Each row is a point. Any point is a mix of the corners, with weights that add up to 1. It lies inside the corners' shape when no weight is negative. Is each point inside? If not, which corners have a negative weight?
In the rows, 128 means zero.

Corners:
(1): [97, 104, 193]
(2): [94, 104, 75]
(3): [67, 148, 114]
(4): [210, 238, 83]
Points:
[82, 140, 108] => inside
[159, 191, 90] => inside
[97, 151, 123] => inside
[87, 140, 125] => inside
[142, 161, 112] => inside
[85, 155, 112] => inside

Corners:
(1): [179, 219, 103, 41, 77, 189, 107, 110]
(2): [74, 111, 144, 155, 108, 89, 133, 177]
(3): [88, 153, 178, 121, 116, 199, 107, 109]
(4): [112, 85, 116, 103, 72, 179, 183, 105]
(5): [182, 218, 107, 203, 242, 140, 45, 117]
(6): [91, 128, 142, 113, 205, 74, 235, 141]
(7): [150, 92, 211, 178, 110, 85, 136, 159]
(8): [178, 187, 110, 82, 183, 157, 9, 70]
(9): [77, 108, 179, 162, 46, 97, 184, 85]
Points:
[126, 154, 140, 109, 145, 131, 143, 120] => inside
[141, 162, 124, 128, 149, 125, 124, 117] => outside (3)
[128, 160, 131, 104, 119, 179, 126, 95] => outside (2, 7)
[129, 140, 131, 120, 131, 141, 104, 114] => inside
[143, 134, 158, 94, 67, 164, 81, 66] => outside (2, 5, 6)
[153, 157, 170, 142, 150, 115, 105, 122] => outside (2, 4)

Corners:
(1): [108, 88, 146, 144, 135, 173, 107, 128, 143, 159, 136, 39]
(2): [94, 148, 121, 63, 184, 103, 151, 101, 159, 177, 67, 159]
(3): [155, 171, 166, 132, 116, 188, 193, 138, 16, 87, 101, 131]
(4): [104, 120, 216, 112, 163, 118, 85, 122, 102, 90, 191, 72]
(5): [99, 138, 158, 141, 99, 87, 144, 96, 89, 86, 58, 129]
(6): [120, 165, 224, 162, 144, 110, 114, 173, 149, 174, 65, 135]
(7): [175, 151, 102, 106, 80, 130, 159, 54, 94, 157, 131, 140]
(8): [193, 98, 146, 186, 169, 127, 179, 65, 92, 145, 169, 169]
(9): [80, 163, 105, 150, 134, 122, 157, 108, 96, 210, 98, 66]
(10): [186, 108, 101, 129, 156, 73, 95, 151, 152, 146, 135, 105]
(11): [193, 164, 85, 68, 72, 100, 234, 171, 156, 158, 159, 176]
(12): [120, 114, 114, 96, 129, 139, 114, 177, 142, 140, 249, 172]
(13): [131, 148, 101, 137, 139, 77, 61, 56, 216, 54, 195, 111]
Points:
[129, 146, 117, 91, 68, 112, 172, 201, 98, 156, 97, 137] => outside (2, 4, 8, 13)
[164, 161, 141, 109, 109, 107, 208, 130, 93, 162, 81, 151] => outside (1, 12, 13)
[112, 112, 143, 131, 153, 111, 100, 101, 157, 151, 141, 101] => outside (3, 11)
[109, 128, 140, 117, 144, 121, 137, 124, 156, 150, 151, 124] => outside (3, 7, 10)
[138, 142, 123, 118, 124, 116, 136, 94, 130, 139, 131, 125] => inside
[124, 133, 106, 109, 146, 92, 138, 85, 131, 142, 159, 127] => outside (1, 3, 6)
[128, 144, 139, 125, 119, 115, 151, 118, 113, 126, 111, 126] => inside
[129, 139, 149, 134, 135, 141, 140, 116, 92, 124, 116, 111] => outside (11)

Corners:
(1): [165, 126, 130, 135, 154, 156, 187, 171, 156, 113, 75, 109, 134, 103, 110, 122, 135, 167, 122, 135]
(2): [128, 98, 160, 125, 107, 137, 147, 163, 133, 125, 83, 168, 159, 99, 86, 140, 130, 131, 156, 119]
(3): [123, 128, 120, 182, 152, 91, 51, 135, 133, 89, 168, 109, 49, 128, 104, 43, 105, 155, 177, 108]
(4): [120, 121, 143, 119, 127, 127, 144, 112, 160, 100, 127, 92, 179, 94, 87, 125, 175, 141, 134, 125]
(5): [158, 73, 129, 109, 135, 146, 60, 135, 165, 68, 175, 130, 65, 124, 131, 81, 122, 129, 158, 122]
(6): [140, 109, 200, 145, 120, 126, 151, 100, 145, 72, 93, 144, 141, 122, 115, 117, 126, 183, 118, 131]
(7): [108, 181, 154, 66, 154, 141, 84, 101, 147, 171, 194, 117, 41, 157, 106, 116, 82, 85, 77, 117]
(8): [124, 193, 136, 125, 124, 130, 98, 155, 150, 121, 241, 146, 91, 186, 124, 103, 109, 98, 74, 114]
(9): [146, 161, 121, 107, 180, 134, 94, 115, 106, 182, 222, 165, 86, 123, 135, 146, 125, 142, 80, 118]
(10): [129, 114, 117, 112, 144, 110, 195, 104, 166, 111, 96, 164, 143, 164, 85, 128, 145, 155, 142, 161]
(11): [129, 105, 120, 99, 137, 84, 112, 152, 120, 76, 171, 105, 99, 116, 90, 100, 82, 173, 129, 105]
(12): [160, 150, 123, 106, 108, 139, 86, 125, 135, 87, 140, 96, 99, 157, 110, 95, 115, 176, 190, 87]
(13): [97, 109, 135, 135, 138, 147, 113, 143, 155, 99, 87, 115, 153, 144, 95, 170, 135, 171, 127, 155]
(14): [157, 133, 110, 147, 98, 118, 148, 108, 165, 90, 81, 150, 123, 102, 77, 164, 134, 138, 92, 115]
(15): [154, 157, 136, 104, 191, 135, 106, 148, 136, 78, 94, 161, 157, 109, 66, 106, 128, 144, 129, 140]
(16): [137, 105, 132, 141, 136, 132, 157, 137, 76, 53, 77, 129, 117, 122, 100, 130, 177, 134, 135, 139]
(17): [175, 131, 160, 125, 101, 102, 135, 149, 147, 107, 102, 134, 114, 124, 71, 131, 162, 162, 141, 199]
(18): [116, 170, 108, 111, 122, 179, 98, 101, 114, 155, 209, 132, 110, 136, 123, 87, 51, 117, 74, 145]
(19): [142, 144, 124, 112, 140, 95, 119, 138, 137, 103, 81, 126, 161, 112, 156, 136, 114, 120, 136, 151]
(20): [96, 160, 125, 106, 116, 135, 158, 142, 144, 72, 106, 155, 109, 91, 113, 129, 148, 171, 146, 152]
(21): [135, 189, 138, 128, 162, 145, 114, 107, 132, 122, 249, 126, 73, 146, 112, 159, 58, 91, 125, 141]
Points:
[174, 102, 140, 119, 117, 130, 158, 119, 138, 98, 21, 152, 140, 92, 97, 102, 197, 165, 164, 157] => outside (8, 11, 13, 21)
[113, 166, 131, 87, 141, 123, 130, 102, 139, 108, 180, 138, 130, 134, 109, 149, 93, 145, 88, 122] => outside (1, 2, 3, 5, 16, 17)
[126, 129, 150, 111, 129, 128, 123, 134, 144, 96, 114, 122, 119, 131, 103, 108, 120, 144, 133, 133] => outside (9, 14, 21)
[115, 118, 98, 100, 136, 126, 88, 126, 128, 107, 127, 133, 120, 112, 109, 105, 121, 138, 143, 102] => outside (1, 6, 8, 17, 21)
[128, 171, 142, 116, 128, 126, 112, 137, 112, 124, 133, 116, 111, 111, 103, 103, 116, 142, 95, 111] => outside (5, 10, 13, 21)

Corners:
(1): [140, 72, 122, 133, 136, 166, 168, 125, 170, 220, 62, 158, 107, 89, 90, 180, 142, 115, 130, 129]
(2): [177, 143, 122, 66, 53, 129, 159, 76, 73, 159, 104, 106, 136, 223, 163, 71, 182, 148, 180, 60]
(3): [141, 72, 174, 151, 80, 109, 194, 149, 54, 133, 63, 134, 136, 248, 159, 125, 123, 130, 137, 58]
(4): [215, 61, 84, 128, 183, 88, 132, 176, 101, 162, 192, 107, 164, 115, 95, 153, 58, 134, 61, 90]
(5): [120, 46, 66, 112, 165, 69, 82, 80, 132, 122, 105, 97, 161, 81, 125, 167, 142, 104, 65, 135]
(6): [143, 86, 138, 169, 171, 167, 179, 141, 94, 41, 208, 127, 151, 100, 89, 115, 70, 143, 116, 78]
(7): [126, 149, 179, 110, 120, 72, 156, 94, 127, 112, 138, 80, 147, 203, 153, 151, 112, 164, 193, 49]
(8): [78, 202, 48, 106, 180, 120, 143, 90, 164, 94, 159, 117, 138, 116, 144, 188, 50, 130, 49, 86]
(9): [134, 81, 103, 88, 130, 91, 81, 195, 149, 123, 121, 226, 102, 132, 104, 73, 125, 117, 149, 154]
(10): [153, 105, 130, 67, 126, 78, 188, 62, 125, 152, 171, 191, 77, 49, 199, 149, 108, 68, 67, 156]
(11): [88, 74, 130, 160, 78, 73, 155, 205, 48, 51, 123, 216, 40, 71, 61, 128, 130, 146, 69, 184]
(12): [204, 146, 88, 144, 75, 118, 91, 170, 57, 124, 108, 141, 86, 86, 156, 68, 71, 123, 186, 180]
(13): [175, 184, 85, 197, 112, 149, 56, 70, 152, 101, 160, 108, 81, 190, 191, 161, 105, 98, 159, 95]
(14): [132, 58, 157, 58, 71, 149, 157, 205, 117, 153, 139, 188, 170, 129, 146, 151, 154, 155, 143, 102]
(15): [146, 157, 115, 113, 206, 63, 99, 112, 161, 86, 116, 209, 155, 93, 152, 166, 187, 110, 43, 185]
(16): [191, 133, 69, 80, 66, 141, 153, 191, 162, 77, 104, 122, 167, 185, 158, 81, 197, 106, 196, 27]
(17): [92, 129, 144, 61, 206, 184, 167, 157, 92, 188, 171, 89, 81, 108, 161, 112, 152, 149, 95, 65]
(18): [140, 169, 108, 63, 168, 74, 143, 88, 60, 133, 166, 180, 155, 170, 196, 142, 190, 96, 156, 30]
(19): [177, 142, 150, 147, 145, 86, 66, 99, 135, 153, 104, 162, 180, 53, 126, 79, 143, 121, 68, 85]
(20): [140, 106, 199, 100, 57, 149, 138, 124, 53, 164, 79, 110, 49, 152, 89, 145, 101, 67, 149, 175]
(21): [124, 160, 150, 181, 158, 68, 97, 91, 101, 166, 207, 115, 177, 107, 134, 95, 142, 83, 96, 145]
Points:
[103, 178, 96, 129, 135, 129, 103, 97, 92, 76, 126, 118, 161, 171, 146, 125, 171, 125, 76, 67] => outside (1, 4, 7, 9, 10, 12)
[196, 127, 134, 146, 159, 99, 115, 100, 86, 122, 127, 108, 74, 52, 127, 150, 125, 98, 121, 119] => outside (2, 3, 8, 9, 14, 21)
[117, 132, 135, 125, 164, 73, 133, 69, 118, 154, 140, 136, 158, 134, 163, 169, 147, 132, 65, 76] => outside (6, 9, 12, 16, 20)
[169, 154, 154, 199, 39, 81, 113, 95, 84, 74, 88, 186, 51, 174, 130, 92, 148, 66, 210, 189] => outside (4, 5, 8, 14, 17, 19)
[170, 83, 147, 146, 108, 124, 147, 140, 90, 134, 132, 117, 122, 112, 125, 127, 125, 127, 110, 120] => outside (8, 9, 18)
[129, 104, 156, 132, 163, 155, 142, 87, 125, 175, 176, 81, 135, 147, 126, 149, 78, 121, 106, 80] => outside (11, 12, 15, 16, 18)

Corners:
(1): [161, 143, 155, 135, 38, 163, 72, 92, 174, 156, 122, 139, 158, 120, 84, 134, 198, 169, 126, 130]
(2): [126, 107, 149, 176, 142, 127, 171, 148, 158, 132, 122, 119, 154, 136, 148, 160, 93, 137, 95, 155]
(3): [177, 168, 160, 130, 13, 123, 180, 147, 129, 79, 130, 142, 90, 172, 114, 175, 158, 103, 114, 32]
(4): [107, 149, 100, 112, 159, 106, 162, 169, 124, 115, 118, 139, 197, 58, 168, 160, 112, 121, 160, 158]
(5): [114, 96, 91, 135, 140, 132, 157, 136, 107, 192, 79, 130, 141, 126, 111, 155, 106, 113, 130, 136]
(6): [172, 130, 164, 161, 76, 145, 132, 14, 121, 139, 124, 131, 167, 137, 71, 129, 157, 117, 155, 130]
(7): [153, 105, 131, 152, 99, 181, 92, 71, 143, 145, 156, 134, 131, 138, 115, 107, 119, 140, 155, 80]
(8): [118, 103, 163, 96, 198, 105, 159, 137, 154, 138, 75, 139, 95, 108, 151, 169, 141, 141, 153, 140]
(9): [114, 157, 139, 121, 161, 111, 141, 167, 145, 157, 113, 102, 149, 122, 112, 121, 81, 112, 180, 168]
(10): [121, 87, 140, 168, 105, 136, 94, 95, 146, 141, 180, 128, 151, 121, 46, 171, 178, 133, 145, 113]
(11): [187, 177, 120, 180, 104, 150, 166, 130, 91, 99, 100, 94, 97, 147, 122, 133, 187, 140, 93, 76]
(12): [124, 74, 119, 139, 64, 119, 127, 92, 170, 138, 128, 95, 142, 133, 145, 140, 186, 111, 161, 158]
(13): [82, 118, 114, 129, 149, 95, 169, 147, 99, 153, 117, 158, 120, 139, 156, 134, 119, 157, 144, 169]
(14): [243, 177, 81, 127, 60, 116, 143, 95, 145, 101, 146, 137, 62, 168, 97, 167, 170, 120, 94, 94]
(15): [151, 65, 128, 121, 86, 165, 122, 115, 158, 99, 121, 138, 167, 123, 72, 115, 140, 151, 174, 156]
(16): [124, 123, 164, 100, 133, 132, 158, 137, 107, 119, 109, 135, 143, 121, 145, 101, 136, 87, 85, 146]
(17): [140, 114, 126, 167, 154, 98, 146, 180, 134, 182, 98, 178, 133, 45, 135, 81, 121, 113, 138, 170]
(18): [249, 163, 137, 126, 83, 95, 146, 147, 94, 106, 130, 112, 145, 161, 124, 136, 146, 142, 109, 54]
(19): [63, 114, 104, 144, 185, 66, 136, 132, 181, 125, 61, 160, 162, 104, 146, 117, 142, 114, 124, 156]
(20): [109, 108, 129, 163, 146, 113, 80, 144, 108, 118, 77, 136, 123, 114, 124, 156, 68, 112, 150, 176]
(21): [85, 116, 140, 97, 122, 83, 164, 115, 133, 129, 94, 104, 134, 69, 129, 106, 94, 153, 96, 124]
Points:
[149, 127, 124, 128, 113, 116, 164, 124, 138, 125, 121, 129, 129, 127, 126, 139, 143, 124, 128, 116] => outside (1, 20)
[136, 128, 116, 135, 93, 117, 140, 120, 120, 122, 122, 130, 145, 118, 109, 126, 137, 115, 136, 117] => outside (1, 2, 8)
[180, 143, 124, 120, 86, 132, 152, 115, 121, 132, 133, 122, 121, 130, 108, 135, 158, 133, 131, 97] => outside (2, 19, 20)
[136, 147, 124, 150, 92, 118, 135, 121, 119, 129, 115, 117, 143, 132, 120, 145, 134, 124, 111, 129] => outside (7, 8, 15, 17)
[139, 132, 138, 136, 117, 116, 141, 128, 135, 119, 117, 131, 134, 122, 127, 132, 136, 130, 127, 129] => outside (5)
[142, 120, 114, 156, 124, 105, 152, 114, 124, 130, 119, 128, 122, 128, 128, 159, 135, 125, 131, 116] => outside (1, 9, 15, 16)

Corners:
(1): [125, 125, 144, 145, 115, 123, 123, 101, 121, 133, 134, 175, 150, 123, 109, 105, 122, 140, 146, 152]
(2): [135, 115, 133, 118, 108, 77, 103, 119, 105, 135, 135, 114, 121, 138, 113, 109, 136, 137, 132, 122]
(3): [143, 128, 129, 120, 137, 143, 144, 117, 128, 82, 110, 133, 155, 113, 110, 104, 134, 118, 132, 142]
(4): [152, 133, 126, 140, 119, 113, 98, 134, 116, 134, 134, 134, 123, 96, 115, 122, 119, 128, 138, 98]
(5): [118, 124, 132, 122, 107, 137, 113, 128, 115, 113, 139, 122, 119, 132, 127, 180, 128, 124, 128, 141]
(6): [124, 131, 149, 124, 110, 93, 116, 112, 119, 122, 150, 135, 156, 127, 110, 110, 126, 113, 153, 109]
(7): [136, 133, 136, 144, 117, 119, 107, 137, 136, 73, 127, 124, 161, 136, 124, 139, 145, 136, 131, 141]
(8): [91, 157, 133, 108, 143, 151, 128, 133, 123, 113, 124, 137, 124, 110, 120, 108, 118, 128, 142, 141]
(9): [140, 123, 138, 139, 154, 110, 143, 136, 147, 112, 110, 143, 139, 117, 111, 134, 129, 115, 181, 134]
(10): [133, 126, 155, 140, 118, 105, 111, 117, 121, 109, 84, 127, 159, 133, 159, 109, 109, 127, 158, 142]
(11): [149, 124, 122, 135, 120, 149, 130, 134, 147, 127, 146, 187, 133, 124, 148, 106, 120, 109, 143, 128]
(12): [120, 126, 131, 145, 150, 130, 131, 139, 152, 121, 133, 136, 136, 100, 129, 111, 111, 106, 129, 130]
(13): [145, 150, 121, 134, 209, 153, 143, 125, 134, 99, 126, 150, 144, 130, 115, 125, 113, 126, 130, 139]
(14): [125, 117, 137, 92, 112, 152, 103, 136, 143, 131, 141, 127, 171, 134, 103, 103, 129, 122, 134, 142]
(15): [137, 139, 129, 117, 112, 139, 92, 110, 145, 138, 145, 149, 120, 132, 116, 113, 149, 99, 132, 144]
(16): [142, 176, 121, 144, 110, 143, 168, 132, 156, 107, 124, 130, 130, 121, 108, 156, 131, 117, 132, 135]
(17): [120, 128, 130, 125, 125, 130, 120, 136, 112, 132, 122, 122, 170, 134, 114, 136, 249, 122, 141, 137]
(18): [75, 122, 136, 102, 136, 135, 95, 111, 122, 132, 120, 114, 115, 144, 113, 103, 116, 124, 146, 107]
(19): [137, 126, 140, 141, 106, 148, 116, 136, 119, 131, 148, 124, 137, 126, 104, 110, 120, 101, 147, 135]
(20): [143, 139, 124, 142, 129, 124, 132, 143, 119, 134, 126, 195, 136, 126, 106, 138, 162, 104, 127, 136]
(21): [126, 153, 184, 130, 109, 147, 128, 131, 149, 128, 148, 121, 122, 118, 105, 99, 119, 116, 124, 123]
Points:
[131, 136, 143, 131, 120, 117, 119, 125, 129, 121, 134, 135, 150, 131, 111, 125, 138, 120, 141, 141] => outside (3, 4, 11, 18)
[126, 133, 138, 131, 132, 127, 122, 122, 134, 105, 127, 134, 142, 124, 123, 116, 111, 131, 141, 131] => outside (15, 17, 19, 20)
[134, 134, 131, 130, 128, 131, 127, 132, 128, 119, 127, 153, 141, 123, 113, 124, 140, 116, 136, 135] => inside
[101, 142, 144, 129, 158, 130, 145, 135, 136, 108, 104, 133, 150, 138, 116, 141, 141, 144, 135, 154] => outside (3, 4, 6, 11, 15, 19)
[130, 126, 139, 129, 122, 123, 105, 124, 126, 122, 134, 138, 143, 133, 122, 126, 140, 125, 132, 130] => outside (3, 8, 9, 16, 19)

Corners:
(1): [97, 180, 152, 167, 92, 94, 140, 151, 140, 113, 181, 131, 132, 171, 87, 107, 177, 128, 135, 165]
(2): [144, 88, 65, 94, 127, 117, 106, 117, 148, 143, 186, 152, 123, 97, 105, 121, 101, 189, 119, 88]
(3): [118, 104, 84, 114, 154, 114, 123, 96, 110, 156, 159, 110, 141, 83, 112, 116, 97, 107, 144, 152]
(4): [167, 133, 86, 109, 196, 110, 101, 166, 125, 129, 144, 65, 146, 71, 167, 89, 132, 200, 105, 113]
(5): [131, 146, 188, 173, 120, 169, 109, 150, 75, 122, 128, 169, 91, 173, 84, 119, 186, 56, 93, 111]
(6): [143, 139, 108, 78, 143, 120, 155, 127, 143, 108, 117, 88, 66, 119, 112, 123, 81, 148, 84, 96]
(7): [156, 127, 126, 216, 103, 90, 121, 96, 128, 124, 109, 141, 123, 180, 96, 158, 179, 75, 123, 180]
(8): [168, 145, 127, 72, 185, 140, 93, 83, 126, 107, 149, 47, 106, 89, 168, 124, 108, 178, 99, 102]
(9): [117, 79, 104, 116, 165, 100, 123, 155, 134, 170, 169, 135, 111, 89, 104, 151, 111, 168, 147, 124]
(10): [138, 31, 97, 119, 129, 153, 97, 143, 152, 146, 164, 73, 147, 131, 115, 146, 115, 144, 150, 124]
(11): [166, 77, 110, 127, 156, 91, 162, 111, 155, 138, 166, 131, 138, 106, 68, 108, 104, 153, 189, 103]
(12): [134, 175, 114, 97, 154, 120, 106, 146, 157, 87, 111, 115, 141, 91, 177, 165, 86, 207, 152, 72]
(13): [127, 190, 116, 63, 162, 144, 137, 88, 122, 121, 100, 29, 116, 105, 138, 92, 138, 238, 90, 67]
(14): [97, 126, 190, 164, 121, 108, 146, 123, 72, 76, 115, 184, 131, 195, 71, 118, 198, 59, 113, 174]
(15): [95, 141, 224, 193, 101, 114, 101, 111, 83, 73, 110, 150, 100, 176, 122, 113, 137, 112, 127, 158]
(16): [100, 143, 188, 192, 108, 52, 120, 157, 99, 125, 130, 145, 128, 249, 95, 95, 181, 65, 123, 154]
(17): [158, 173, 136, 72, 151, 96, 157, 110, 136, 119, 139, 73, 104, 41, 158, 118, 129, 141, 128, 61]
(18): [87, 163, 184, 173, 119, 101, 159, 125, 121, 120, 125, 189, 146, 182, 136, 109, 175, 69, 95, 195]
(19): [172, 87, 95, 100, 137, 122, 76, 95, 179, 203, 148, 105, 197, 73, 54, 133, 96, 122, 166, 129]
(20): [174, 117, 131, 132, 105, 104, 127, 113, 78, 158, 151, 118, 134, 160, 118, 121, 104, 178, 128, 148]
(21): [148, 158, 88, 64, 136, 124, 103, 96, 142, 151, 133, 80, 82, 89, 174, 119, 150, 188, 145, 113]
Points:
[135, 148, 119, 109, 142, 114, 115, 120, 122, 126, 138, 105, 112, 112, 128, 120, 129, 159, 118, 113] => outside (10, 11, 18)
[143, 159, 111, 116, 142, 103, 132, 138, 131, 131, 138, 116, 112, 120, 135, 114, 137, 177, 116, 100] => outside (3, 8, 10, 14, 15, 19)
[123, 132, 140, 135, 137, 102, 134, 118, 129, 127, 137, 111, 125, 136, 116, 112, 149, 117, 124, 145] => outside (2, 5, 12, 20)
[134, 144, 118, 114, 143, 113, 124, 117, 137, 119, 135, 97, 129, 115, 128, 116, 133, 158, 125, 114] => outside (5, 9, 20)

Corners:
(1): [114, 127, 156, 141, 145, 102, 135, 180, 93, 112, 117, 117, 104, 147, 122, 163, 97, 113, 103, 135]
(2): [135, 155, 211, 136, 149, 139, 119, 123, 126, 119, 152, 98, 99, 93, 121, 149, 109, 114, 131, 135]
(3): [131, 141, 109, 117, 146, 104, 159, 138, 113, 124, 133, 103, 123, 122, 168, 159, 96, 150, 116, 70]
(4): [124, 138, 166, 120, 140, 178, 121, 129, 88, 55, 117, 98, 117, 99, 127, 140, 122, 144, 147, 136]
(5): [148, 141, 108, 149, 147, 151, 131, 108, 110, 117, 152, 125, 130, 139, 165, 131, 160, 148, 133, 142]
(6): [129, 160, 112, 107, 134, 124, 135, 110, 103, 137, 142, 126, 128, 151, 140, 166, 117, 126, 124, 137]
(7): [149, 80, 144, 162, 156, 137, 99, 112, 182, 49, 122, 130, 139, 135, 130, 140, 123, 154, 208, 136]
(8): [132, 163, 101, 152, 109, 145, 125, 105, 96, 134, 126, 172, 140, 130, 109, 166, 95, 132, 123, 83]
(9): [115, 129, 130, 161, 141, 105, 114, 134, 113, 132, 134, 156, 92, 121, 99, 157, 150, 39, 113, 154]
(10): [166, 142, 104, 131, 144, 118, 147, 131, 96, 140, 140, 115, 105, 140, 103, 165, 86, 130, 121, 126]
(11): [99, 80, 111, 93, 131, 106, 142, 249, 98, 134, 130, 123, 142, 124, 152, 150, 143, 139, 143, 131]
(12): [153, 67, 98, 118, 145, 102, 142, 139, 131, 99, 120, 177, 103, 156, 145, 85, 246, 124, 99, 154]
(13): [123, 158, 158, 125, 160, 137, 151, 120, 113, 142, 154, 123, 83, 139, 134, 93, 89, 128, 133, 96]
(14): [116, 120, 134, 139, 166, 119, 112, 136, 160, 132, 126, 137, 95, 145, 115, 109, 95, 142, 103, 128]
(15): [122, 22, 130, 114, 140, 117, 116, 121, 114, 114, 146, 138, 128, 153, 130, 111, 216, 125, 131, 119]
(16): [110, 119, 129, 131, 129, 138, 148, 119, 110, 138, 141, 118, 141, 99, 172, 153, 99, 158, 150, 126]
(17): [111, 164, 112, 118, 142, 124, 194, 146, 134, 159, 169, 113, 122, 138, 125, 164, 96, 140, 124, 114]
(18): [132, 136, 146, 133, 148, 162, 145, 110, 127, 128, 153, 125, 188, 136, 129, 77, 95, 127, 130, 150]
(19): [112, 107, 151, 116, 167, 97, 110, 142, 140, 124, 189, 133, 88, 136, 124, 140, 108, 138, 119, 114]
(20): [137, 158, 127, 141, 123, 128, 130, 116, 120, 110, 143, 109, 122, 115, 128, 110, 133, 145, 146, 138]
(21): [137, 114, 105, 108, 89, 158, 146, 112, 156, 138, 204, 137, 135, 150, 111, 141, 96, 115, 112, 134]
Points:
[130, 127, 130, 134, 139, 130, 130, 121, 122, 120, 143, 131, 118, 133, 126, 140, 118, 128, 129, 125] => outside (11)
[130, 125, 124, 124, 137, 124, 135, 137, 113, 126, 147, 129, 120, 136, 124, 141, 133, 124, 116, 128] => outside (7, 13, 16)
[129, 127, 134, 129, 144, 130, 132, 128, 123, 124, 149, 128, 127, 133, 126, 128, 113, 129, 126, 130] => inside
[126, 125, 129, 124, 137, 126, 134, 133, 114, 129, 145, 130, 115, 131, 127, 134, 116, 125, 116, 123] => outside (5, 7, 17)
